Each point is reached from the start by the listed moves, each made once or not at all, plus a little noise. Say if it took an odd or an even number of moves. Then give how often each move was made.

Moves:
(1): [15  0  7 22]
(2): [18 39 -6 10]
(3): [-19   1  47   9]
Start: [ 11 -12   6  22]
Points:
[ -8 -11  54  31] => odd (0, 0, 1)
[ 11 -12   7  23] => even (0, 0, 0)
[ 9 28 45 41] => even (0, 1, 1)
[ 25 -12  14  45] => odd (1, 0, 0)
[  7 -11  60  52] => even (1, 0, 1)

Moves:
(1): [22  9  8  2  5 17 10 -4  4 -6 -1  3]
(2): [ -7  27   0 -11   0  -3  -4  -7  -4   2  -3   1]
(3): [-4  0 10 -2  0  9 -5 18 -9 -4 16  1]
(4): [  7  14  10  20  15   0 -10   2   6  10   9  -9]
(5): [  4  -1   7 -13  14 -10  -2   6  -9 -11   9  -1]
(6): [ -8  15  20  -2  24  28 -21 -19  -4 -18  19  -7]
(7): [-2 -1 11 -3 27 13 12 -2 -8  9  0 -1]
(8): [ 11 -11 -29  17   3   1 -10   6  -9  -4 -14   9]
(9): [  2   3   3  -1  22   5  -4  24  27  -2  -2 -25]
Start: [  4  -2 -13  -2  -6   4   4  27  -9  -1  -1  12]
Points:
[ 28  41  -6  -6  58  41 -26  32  -8 -41   4  -6] => even (1, 1, 0, 0, 1, 1, 0, 1, 1)
[ 15  35  18 -17  50  42  16  60   0  -6   7  -8] => odd (1, 1, 1, 0, 0, 0, 1, 0, 1)
[ -3  40  13 -27  54  27 -27  32   1 -27  21 -18] => even (0, 1, 0, 0, 1, 1, 0, 0, 1)
[ 11  44  -6  11  48  26 -39  17 -28 -22  16   7] => odd (0, 1, 0, 1, 1, 1, 0, 1, 0)
[  5  12 -12 -11  36  10  -8  49 -48  -6   8  21] => odd (0, 1, 1, 0, 1, 0, 1, 1, 0)

Moves:
(1): [11  2  8 -4 -4 -1  5  8  5  1 -7  4 -1 -4 -7  9 10  4 -1]
(2): [ -9  14   2  -3   3   6  -6  -1  -1   3  10 -10   2   2  -5   1   7   7
 -18]
(3): [ -4  -9   1   0   3   9  -2   5   4  -3  -3  -8   5   3  13  -7  -1 -10
 -12]
(4): [  5   7  -7   5   9  -1  -6   6   1  -5 -12   6  -5   9   3  12  -5   1
   0]
(5): [  2  -2   6   2   8 -12   3  -4  -5   1  -1   7   6  -3  12   1   8   4
  -4]
(6): [ -5  -3  -5   0   6   2   2   4   1  -2  -8   0   0  -5 -16  -3  -3  -1
  -9]
(7): [  3   5   1  14   0  -8   7   5   5  -9  -5  -3  -2   2 -14   1  -2 -11
   1]
(8): [ 4  8 -6 -8 -3 -8 -3  6  0 -9 -3  0  0  3 -3 -7 -5 -9 -7]
(9): [  2   6  -3 -10   3   5   1  -5  28   5   0  -5   5  -7 -10   7 -19  -2
   5]
(10): [  6   7  -8  11  -2  -2   0   5   8  15  -2   3  -8 -11   7  -4 -13  -9
  -6]
(11): [-3 -1 -9 -3  0 -2  6  6 -3  2  5  1  3  1  1  3 14  3  5]
(12): [ -2   2  10   1  -3   6   0   7 -11   0   2  22  13  18   5 -13   8   1
   6]
(13): [  6   1  -8  10  -3  -4  -7   1  -6   4  -6 -11  12  -7  -6   0  -9  -5
  -3]
(14): [ -3  -5  -7   0  -5   0  -5 -12   2  10   0   4  -2  16   2   1   7  -5
  -7]
(15): [ 11   9   1   4   2  11  11 -11   2  -5 -11  11   1 -10   2   9  11   1
   5]
(16): [ -5  -3  12 -11   5   0  14   1 -23  -2   9  12   3  11   7  15  11  -7
   3]
(17): [-11  10   9  -8   1   1   5   3 -10   2 -10 -11   2   6  -4  -2   8   4
   3]
(18): [ 6  3  1 -1  2  2 15  0 -2  1  1 -3 -1 10 -3  2  3 10  2]
Start: [-10  21  -8   1   7   9  -5  -3  -4  -3  -4  -7  -1  -3   2   6  12   6
 -21]
Points:
[ -6  60   3  -1  -5   3   6  13 -24   2 -22 -13  24  41 -34  -1  38   2
 -44] => odd (1, 1, 0, 0, 0, 0, 1, 1, 0, 0, 0, 1, 1, 1, 0, 0, 1, 1)
[  6  28 -26  17  25  19   3  -7  27  12 -37 -10  20 -42   4   8 -15 -14
 -47] => odd (0, 0, 1, 0, 1, 1, 0, 0, 1, 1, 0, 0, 1, 0, 1, 0, 0, 0)
[  2  46 -19   2  17  20  13  -5   7  18 -46   3  32  10  -1 -10   6 -13
 -47] => even (0, 0, 1, 0, 1, 1, 0, 1, 1, 1, 0, 1, 1, 1, 1, 0, 1, 1)
[  3  42 -16  19   7   1  15  22   0  -7 -20  10   0  14 -23 -17   0 -11
 -33] => even (0, 0, 0, 0, 0, 1, 1, 1, 0, 1, 0, 1, 0, 0, 0, 0, 0, 1)
[  8  34 -11   3  15 -16  15   7 -32   5  -8   1  10   1  15  13   5 -10
 -37] => even (0, 0, 0, 0, 1, 0, 0, 1, 0, 1, 0, 0, 1, 0, 0, 1, 0, 1)

Moves:
(1): [ -2   6  -6  -5  -2  -2   0   5  -5   7   8  -9 -11  -6  -4   4   0   4
  -2   7   2  -4  -7   0   8 -15   2]
(2): [ -3   9   7   9   1   7  -6   6 -14  -6  -5  -8  -1   3  -8 -10   3  -9
  -1   1   3   7  -3   4   2  -3  -6]
(3): [ -2   6  11   5  -7  -1   6  -2   2   7   7 -12  -6   5   5   2   6  -2
  -8   0 -15   0   5   6  -5   5  -3]
(4): [  4 -10   5   1   5   3  -1  -2  -8  -4  -4  -2   6   1   5  -5  -2   5
 -13  -1   1  -4 -11   0  -6  -5  -4]
(5): [  0   5   1  -5  -5  -2  -4   4  -2  -5   6  -3   9   0  -6   0  -4  10
 -10   3   5   5   7   3  -1   3  14]
(6): [-3  5 10 -5  6  0  3  2  3 -2 -3  2  0  7  1 -3  4 -3  2  3  6 -4 -4  2
  2 -1 -2]
(7): [  7   3   2   0   2  -2   3   2   0   6   4  -5  -1   9  -3  -3  -4  -3
   5  -7  -3   1   4  -7  13   3 -12]
(8): [-2 -3 -5  2 -2  2 -7  7  4 -3 -3  2 -1 -3  2  5  0  2  0  2 -1  3  1 -6
  2  4 -1]
(9): [ 5  9  1 -3  5 -5 -2 -2 11 -6  9  5 -8 -5 -1  1 -9  2 -5  6  8 -5  3  2
 -3  4  1]
(10): [-5  8  0  0  5 -1  7  3  2 -1  2 -1  5  2 -5  5  3 -4 -5 -5  0 -6  2 -1
  3  3 -4]
(11): [  2 -12   3  -2  -9   0 -13  10   7   0   1   7  10   1   1 -12   6  -3
   5 -10  -4   9 -16   0  -6   4   1]
(12): [  0 -11   4   9   0  -4  -1  -2  -1  -4   5  12 -10  -3  -7   5   3  -4
  -5  -3  -3   1   1  -2  -2   3  -1]
(13): [ -6   9  -1  -2 -20   7  -1   4 -10   0  -6  -8  10  -6  -7  -8   1   3
   2  11   4  -3   0   3   9 -10 -10]
(14): [ 0  4 -6 -3 -1  2 -2  4  0  1  2 -6  3  4 -6  1 -9  4  2  2  0 -2  5 -7
 -6 -8 -1]
(15): [  2   5   3  -3  -5   2   9  13  -2   8  -6  -2   2   5 -10   5   1  -2
   2  -8   3  -2  -1   8   0  10  -7]
(16): [ 2  1 -3 -4 -1 11 -1 -1  1  6  5  2  1 -5 -2  1  4  6  0  1 -9 -2  2  2
  2 -2 -3]
(17): [ 0 -1 -1  1 -1  4  6 -2  4 -3 12  5 -1  6 -2  7  0  8  1  2  4 -1 -2  4
  0  2  1]
(18): [ -4  -5   5   0   4  -5  -1   2  -5  -6   1  -4  -1   1   4 -15  -6  10
   2  -6 -12  -2  -1  -1  -2   2  -3]
(19): [ 1  2  8  5  1  6  2  2 -4  5  4 12  0  4 -1 -1  2  5  0 -1 -2 -6 -4 -6
  4  1 -4]
(20): [ 4  4  4  2  3 -9 -4 -1 -3 -6  1 -2 -2  2  0  3 -1 -9  4  5 -4 -5  1 -1
  0  8  0]
(21): [  1  11   3  -2   5  -4   0  10   1   5  -4  -1  -2  -7 -16  17  -9   6
  13   6   9  12 -15  -7  10 -14 -10]
(22): [  5  -3 -14 -11  -4  -4   3   7   2  -3  -2   5  -3   2  10  -5 -12   6
  -4   3 -14   8  -2   4  -5 -13   8]
(23): [ -5  -1   6   6   6   2   9   5   2   1  -4 -12   3  -6   3   6  -2  -9
  -4   7   9   4   8   4  -1   0   7]
(24): [ -2   0   8   1   0   3   3  -3  14   6 -10 -14  -2   5   4  -5   5  -3
   7  -4  -4 -12  -4  25   5  -3  18]
Start: [  9  17  -3 -13   0   3   9   9  -1  -4  11   4  -2  -1 -21   2  -8   0
  -2   9  -4   1  18  -3 -11 -14  20]
Points:
[ 15  17  12 -24 -10  -2  14  60  16 -12  25  -9   4  -2 -25   9 -37  34
 -22  10 -12  28  -7  14 -30 -11  23] => even (0, 0, 1, 1, 1, 0, 0, 1, 1, 0, 1, 0, 0, 0, 1, 0, 1, 1, 0, 0, 1, 1, 1, 0)
[ -3  11  29  -1  18  29  14  21  -2 -15   1 -22   2   7 -14 -16   0   9
  -9  13  -7 -10   4  31  -7 -24  27] => odd (0, 1, 0, 1, 0, 1, 0, 1, 0, 0, 0, 0, 0, 0, 0, 1, 1, 1, 0, 0, 0, 0, 1, 1)
[  2  43   3 -17 -21  16  20  31 -25  -2  16 -27   4   9 -28 -29 -15   5
 -13   7 -48   5  25   8   6 -28 -15] => even (0, 1, 1, 0, 0, 0, 1, 0, 0, 1, 0, 0, 1, 0, 0, 1, 0, 1, 0, 0, 0, 1, 0, 0)

Moves:
(1): [  0   3  -2   0   5 -11  -8   1  -8   1  -6  -5  -6  -4  -1   6  -4  -5
  -4  -3   3   3  -6   3   7   0]
(2): [ 10  -3   2  -8   6   9  -5   5   0   3   1   3   9  -9   6 -13   0   7
   3  -7  -3  -8 -11  -1 -10   3]
(3): [  2  -3  -3   5   1  -5  -7 -10   0   2  -4  -1   6  -6   2  -3  -3  -8
   6  -2  -5   1   4  -2   0  -3]
(4): [ -8   0  -2   9  -6   1  15  -3 -10 -14  -3  -7   1 -11   6   2   0  12
   1   8 -13 -10  -8  -4   2  -3]
(5): [-2  4  0 -3 -3 -4  2 -2  4  6  2 -3 -2 -2 -3  3  3 -1 -5  4  7  3  0 -8
 -5  5]
(6): [ 9 -8 -5  6 -4  2  5  8 -3  0  1 -6  0 10  9 -7 -8 -6  1  5  3 -4  3  0
 -1 -7]
(7): [  6  -1  -3   1   1  -3   1  10  -3 -11  -7   7   8  -6   7  -9   3   2
   2  -3  -8   2   4   0  -3   1]
(8): [ -5   1 -14  -1  -1   0   2   3   0  -2  -4 -10 -13   5 -10   0  -9   8
   2   5   3  -6   9  -5  -6  -7]
(9): [ 7 -3 -8 -4  5 15 -1  0 -1 -1  2 -1  1  5  3  3  1 -7 -7 -3  4  3 -1 -1
 -2 -6]
(10): [ -7   0  -5  -9  -7  -1   9  -3  -4   2   4   7   4  -4   7   2   2   8
  -2  -2  11   0   3 -11 -17  -6]
(11): [ 11  14  -1   2  -1 -12  -9   2 -10  -2 -14   6   8  -8 -12   1   7  -2
  -4  -2   9  -5 -18   1   7   4]
(12): [ 15  -4  -6  -4   6 -15  -3  -4  -1  -6   0  -3 -13   2 -10   9  -8  -8
  -6  -9  -7   1  -8   5  -5  -5]
(13): [ -5   2   1  -6   2   2   3   4   3  -3  -1  -7  -3   5  -2   0  -5   0
   5  14  -2   2   0   6   3 -10]
(14): [-1  3  1  5 -1  5  1  5  1  3  2  7 -6 -4 -2 -7  0 -2  0  0  0  4 -2 -1
 -4 -1]
(15): [  2  -2   0  10  18  -5   8 -14   9  -3 -11  -3   0   4  -2  -3  -3  -5
 -10   5   1   4  -8  21 -11  -3]
(16): [  8   2   3   1  -4  -2  -3   7   9   6   1 -14   2  11   4  -5   4   1
  10  -9   2  -7   0   1  -3  -1]
(17): [ -9  -9  -4   2   0   3  -7   8   5   0  -8  -2  -7  -5 -10  13  -3   2
   2  -1  -5  -3   2   5 -12   2]
(18): [ -1  -1   6   4   4   1 -10   4  -5   0  14   0 -10   2   1   3  -2 -10
   0  -2   2  -4   0   2  -1   3]
(19): [ -8   4   5 -13   1  13  13  -2  15  -9   3   8  -3 -13   1   9  -9  -7
  -5  -3  10   6  -1   2   6   4]
(20): [ -1  -6   9 -10   5  -5  -1   1  -2  -4  -5  -5 -11   4   0  13  -2  -1
  -1  -4   0  -6   1  -6   5 -10]
(21): [  1  -8   0   0   7  -4  -6  18   2   1  -2  -7   5 -12  -9  -4   6  -6
   4   1  16  10   3   2  10 -12]
(22): [ 1  4  1 -3  3 -3  1 11 -4  7 -5 -7  2  6 -1  5  5 -5 -2  2  2 -5  9  1
  1 -6]
(23): [-13   5   1   6   9  -6   5   0  -3 -10  -9   2  -6  -1  -6  10 -11  14
  13  14 -11  -4  -5  -6  -5  20]
(24): [  3   3  18 -14   2   5   2  11  -1   0   2   0   0  -3  -5  14  -1   1
  -9  -8   8   8  12   0  -7  -5]
Start: [ 2 -4  2  3  3 -8  1  3 -8 -3 -4 13  3  2 -2 -8 10  8  5  9 -3 -4  9  1
 -1  2]
Points:
[  5 -28  -3   6  28 -40  11  25   9  -7 -28 -12 -29   6 -26  15 -11   4
  13  13  15  -6  -4   4 -49 -16] => odd (0, 0, 0, 0, 1, 1, 0, 0, 0, 1, 0, 1, 0, 1, 1, 1, 1, 0, 0, 1, 1, 0, 1, 0)
[ 11  -3 -15  25  22 -45  -2   9 -33 -34 -32  22 -15 -34 -17   8   1   1
 -18  -1  -9 -11 -32  22 -39  -5] => even (1, 0, 0, 1, 0, 0, 1, 0, 0, 1, 1, 1, 0, 1, 1, 0, 1, 1, 0, 0, 0, 0, 0, 0)
[  4  -1 -17 -24  35 -30  -9  58 -19 -34 -42 -14 -27 -43 -31  31 -12   0
  18   6  16 -25 -16 -16 -30 -25] => odd (1, 1, 1, 1, 1, 0, 1, 1, 1, 1, 1, 1, 1, 1, 0, 1, 1, 1, 1, 1, 1, 1, 1, 0)
[  9  -2 -14 -20  36 -12 -13  36 -12 -27 -25  -1 -56 -13 -39  35 -39 -10
   0  15  13 -21 -27  -3 -23  -2] => odd (1, 1, 0, 0, 1, 1, 0, 1, 1, 0, 1, 1, 1, 1, 0, 0, 1, 1, 1, 1, 0, 0, 1, 0)
[ 36 -14 -11 -25  11 -14 -19  45 -26  -9 -39  -7   5  -9  -2   4  -1   8
   4 -26  23 -26   9 -15 -43 -34] => odd (1, 1, 1, 0, 0, 1, 1, 1, 1, 1, 1, 0, 0, 0, 0, 1, 1, 0, 0, 1, 0, 0, 0, 1)
[ 28 -39 -13 -10  51 -20  -5  38 -24 -20 -44 -38 -21 -11 -25  26 -19 -13
 -15  -2   5 -15  11  17 -30 -60] => even (1, 1, 1, 1, 0, 1, 0, 1, 1, 0, 0, 1, 0, 0, 1, 0, 1, 0, 0, 1, 1, 1, 0, 1)
[ 39  -9  11   2  31 -37  -2  36  10 -22 -20   2 -18 -11 -19  -6  -1 -36
  -7  -7  32   1 -17  21  -3 -20] => even (0, 0, 0, 0, 1, 1, 1, 0, 0, 0, 1, 1, 0, 1, 1, 1, 0, 1, 1, 1, 1, 0, 0, 0)
[ -1  11   3   4  43 -14   4  32 -18 -11 -22   2 -27   3 -21  16  -8  -2
 -15  20   9   5  21   8 -36   3] => odd (1, 0, 0, 0, 1, 0, 1, 1, 1, 0, 0, 0, 0, 1, 1, 0, 0, 1, 0, 0, 0, 1, 1, 1)

Moves:
(1): [ 17   9   6  -6   2  -1 -10   5   3  -1   5  -5 -11  -7  -4   5  -2   6
 -18   4 -15   2   2   6  12  11]
(2): [  1  -7 -10  -3   0   7  -1   2  -4   6   3  -5   6  -8  -3   2   0   8
  -5  -8   1 -12  -4   1   8  -7]
(3): [ 19   0   4   5  -1  -4   9   1   1  -4   2  -2   1   5 -12   0 -14  -7
  12   2   7  -3   2   4  -2   2]
(4): [  1   0 -13  10 -21  -4  -4  -5 -13   2  -2 -13   6  11  -4  11  -4  14
   9  -4 -18 -10 -13  14  17 -10]
(5): [  0  -3  -2  -2   2   8  -7  -4  -1 -12  -3   8   4   1  16   2  -6   4
  -5  -2  -3   2  -5 -19 -14  -5]
(6): [-16   0   8   1   0  -2  -2   5  -3   1  -1   0  -6  -6   6  -4  -8  -4
   4  -2   3   3  -9 -13  -4   0]
(7): [ 5 -6 14 -3  1 -1 -5  5  1 -1 -5 -1  6 -1  6  4 -3 -6  7 -1 -4  3  2  0
 -8 -1]
(8): [  3  -4  -4   8   0  -9   0  -2   6  -7   5 -11   4   2  -1   5  -5  -8
   3  -2   5   6   1   1   6   8]
(9): [ 0 -3  0 11  0  6 11 11 -3 -4  2  4 -6 -3  4 -2  8 16  1  3  2  1  1 -1
 -4 -3]
(10): [-3  0 -4 -2  5 -2 -1 13 -5  2 -3  8  0  2 -3  6  3  6  2  3  8 -4 -6  2
 -6 -7]
(11): [  3  -1  -5  -2 -12  -4   2  -5  -6   0  -8  -6  -3  -2   1   0   4  -8
 -11  -9 -12  -6  -4  15  -2  -1]
(12): [ -6   4  -6  -3  -1   8   2 -12  -7   4   9   0   0  -4   1   6  -5 -16
  -5   7   4  13  -7  -4   1   1]
(13): [ -3  -5  13 -14  -6  -5  -4  -4   1   4   5   2  -8 -10  -3   2   6   1
   8  12  -1   1  -1  -3 -12   2]
(14): [ -7 -10   9   3   0  -1  -7  -4   2  -4  -4 -14   9   5  -1   9 -17  -5
  -4   5   6   1   1  -7  -5  -3]
(15): [ 14 -19   9  -2   1 -11  -7  -7 -11   4  -1   6   4  -6  -6   7  -5   9
   8   1   7   1   7  -4   1   0]
(16): [-6  2  6 -9 -2  6  0 -2  3 -6  0  5  5 -3 -6 -1 -8 -9 -1  1  3  7  4  4
 -1  3]
(17): [  2   5   7   4   2  -4  -4   0   0   4   6   7   1   3  -8   1   5   6
   2   1   4  -4  -2   4 -11   3]
(18): [ -7   2  -9 -12   3   6  -3   7   3   7 -13 -14  20   1 -12   0 -10  -9
  -7  -1 -12  10  -1 -12  -3   1]
(19): [ 2  1  0 -5 -5 -9 -3  1  0  0 -1  1  8 -1  2 -7 -6 -1  4  6 -3  2 -9  7
  4 -7]
(20): [ -3  -8  -2 -15   0   5   1  -4  -6   4   9   5   5  -1  -2   7 -13  -8
  -3  -1  -3  -1  -7  16 -11   4]
(21): [-3  2  9 -7 -1 -4  8 -7  8  3  0 -3 -7  1 -5  5  0 -4 -4 -2  2 10  1 -5
  5  0]
(22): [ 2 -2  7 -8 -2 -2  5 -7  1  6  0  5 11 -3 13  4 -3 -4  2  2 12 -3 -2 -6
  3  3]
(23): [ -3   3   3   9  -7  -2 -13  21  -9   2   0  -1  -3   1   4   2   6   7
  -3  -4 -16  -8  14  -5  -3  -4]
(24): [  1  16   7  -6  -3   6   3  -5 -15   2   5 -12 -23   8   4   1  -4   0
  11  -9   9  -3   3   2  -2  -8]
Start: [ -8 -12   2 -12   0  -8  -2 -12   6   1  -9  -6  -3   4   5   1   1   4
   7   2   6  11  -1  13 -13   5]
Points:
[-11 -23  10 -28 -20  -4 -22  15  -7  -8 -20 -11  41   2  11  12 -28 -11
  -3  -9 -33  22  -9  21 -60   4] => odd (0, 0, 0, 0, 1, 0, 1, 1, 1, 0, 1, 0, 0, 0, 0, 1, 1, 1, 1, 1, 0, 0, 1, 0)
[-23 -26  33 -58 -45  12 -37   6 -39   7 -18 -51  10 -12  26  41 -51   8
  -8 -13 -42  -1 -20   4 -40 -11] => even (1, 1, 0, 1, 1, 1, 1, 0, 1, 0, 1, 0, 1, 1, 0, 1, 0, 1, 0, 1, 0, 1, 1, 1)
[ -7   5  -3 -18 -44  -7  17  -4 -30   9 -12 -49   5  21  -9  37 -33 -16
  16 -12  -3  20  -8  19  -3 -10] => odd (0, 0, 1, 1, 0, 0, 0, 1, 1, 1, 1, 1, 0, 0, 0, 1, 0, 1, 0, 0, 1, 1, 1, 1)

Moves:
(1): [ 3  6 -2  1  8  2 -2  2  1 15  7 -5 -7 -8  2  2  1  6 -8  8 -2 -1  1 -5
 -6 -6 -7]
(2): [ -3  -9   1   0   4  -9   2  -2   1  -3  -3  -6  -1   3  -9   1   1   6
 -12   6   4  -3  -1   1  13  14   6]
(3): [ -3  -5  -1   2  -2  12 -11   1   4  -5   2   2   0  -4  -2   1  14  -7
   5  10  -3  -2   3   5   7  12 -12]
(4): [-4 -4 11 -3 -4  1 -6 -3 -4  4  7  1  0  1 -1 -2 -1  4 -3  0  1 -8 -3 -5
 -7  0 -7]
(5): [  9  17  -8  -4 -10   0  -2 -13  12   4 -12   2   7  -9   4  21  -6  -5
  -1  -3  -7  -2  -6  -1  -4  -9   0]
(6): [  2   7  -2   5  -3  -3   6  -2   2 -18  -3   4  -2   7  -4  -7  14  -3
  -9  -3  12   3   0  14   5   0  12]
(7): [ -6  10   6   7  -1  -8 -10  -9  -5   1   5 -10  -6  -5   3   5  -8   7
   4   6 -15  15  -6   7  -1  -3   0]
(8): [ -3   1  -9   2 -12  -6  -4  -4   3  -3  10  -6   7   5  -6   0   2   4
   1  -6   5   0  -5   8  -6   5  -9]
(9): [ -1   5   3   3  -1   2   1   5 -17  -1  -7   5  -1   0   1   1   6   5
   1   1   8  -6  -6  -6   1  -4  -8]
(10): [  1  -8  -4   4  -4   2  -1  -1  -9  -5   8  -5   3   0   1   0  -6   0
 -10  -4 -10   8  -8  -1   6  -7  -2]
(11): [ -4 -13  -1  -2  -6   0  -3   2  -8  -7   4   3  -3   1  -6  -6   0  -6
   6   4  -3  -7  -6   0   3   6   5]
(12): [  9   5   6 -14   9  -8   7   4  -3  -2   1   8   1   3  -5   5  -7   2
   7   4   0  -4   0  -7   8 -10  -3]
(13): [  8 -11  -6  -3   5 -14   3   0 -10   2  -7  -9  -3  -1  -7   7  -4  -8
  -9   4   3   6  -6   1   0  11   3]
(14): [  9   7   2   2   0  -5   5   3   3  10  -1   0 -13 -11   3   6  -2   5
  -6   8   5   2   9  -3   3   6   0]
(15): [ 17  11  -3  -6  10   9 -16  17  -2 -10 -12  15  -8   0   0   8  14  -4
   4  -4   9   5   8   2  -2   3   8]
(16): [  0  -1  -1   1  10 -11   8   4  -4  -3  -7  -8   0   1  -6   1  -4 -13
 -16  -3   0  -2  -6 -10  11   9   3]
(17): [  0  -4   5  -9  -2  15   5   6   1  -2  -4   0  -7  -7  12   3   3  -9
  -1   1 -12 -13   2   6  -1   8   2]
(18): [ -7   7  -3   4   9  -1   8  -2  13  -8   5   4  10   4  -1   7   4  -2
  -3  -4  19   8  -8 -10   2  -6   6]
(19): [  6  -5   7   8   5  -7   5   4  -2  -1   0  -4  -4   5   1   0  -5   5
   1   0  14 -12   8  -2  -3   4   3]
(20): [ 13   0  -1  -6  -2   9   5   2  -2   5   3  -7  -7   5  -4  -4   6   1
   5  11  -1  -3  -1 -15  -8  20 -15]
(21): [  0  -7  18   2 -13  -3  18   6  -9   8   1  -8   6  -2   4 -14   0  -2
  10  -6   2 -15 -11  -6  -4  -3   1]
(22): [-3  9 -2 10 -1 -6  3  2  0 -4  1 -3 -1  5 -7  0  3  7  0 13 -3 11  3  4
 -9  0  0]
(23): [  6   8  -5   5   2   4  10   4   5  -3  -3  12   2   7 -13   1   1   3
  11  -7  14  -1 -16  -5 -12  -5 -12]
(24): [ -2   4   0  -1   3   7   0  -3   3   6  -9  -7   5  -2  -4   1  -7  -8
  -1  -5   7   2  -2 -10  -6  -9  -1]
Start: [  7   1   7   8  -1   7  -1   1  -4   0 -12  -3  -1  -2  15   8  -9   1
   6 -18  -4  -4  -5   0   1   7  -4]
Points:
[ 34  39   4  22   9 -14  25  -3  -4  -7 -10 -32  -4   4 -21  41   4   9
 -42  16  43 -12 -26 -44   9  25 -40] => odd (1, 1, 1, 1, 1, 1, 0, 1, 1, 1, 0, 1, 0, 1, 0, 1, 0, 1, 1, 1, 0, 1, 0, 1)
[ 38  13   7  15   0 -16  44   2  -9  -8 -42 -24  -6  -9  -7  26  16 -20
 -28   3  37 -17 -40 -29  26  57 -11] => odd (0, 1, 1, 0, 1, 1, 0, 0, 1, 0, 0, 0, 1, 1, 0, 1, 0, 1, 0, 1, 1, 0, 0, 0)
[ 11  15  17   0  34   4  -9  14  -2 -30 -24  14  -3   7 -30  29  -2 -17
  10 -10  26   0 -40 -32  16  14 -10] => odd (0, 1, 1, 1, 0, 0, 1, 0, 0, 0, 1, 1, 0, 0, 1, 1, 0, 1, 0, 0, 0, 0, 1, 1)
[ 60  16  19  -7  29  20  21  38 -17 -20 -13   7 -33  11  -2  17   9  -7
 -11 -16  21 -28 -25 -28  -8  21 -24] => odd (1, 0, 0, 1, 0, 1, 0, 0, 0, 1, 0, 1, 0, 0, 1, 1, 1, 0, 1, 1, 0, 0, 1, 0)
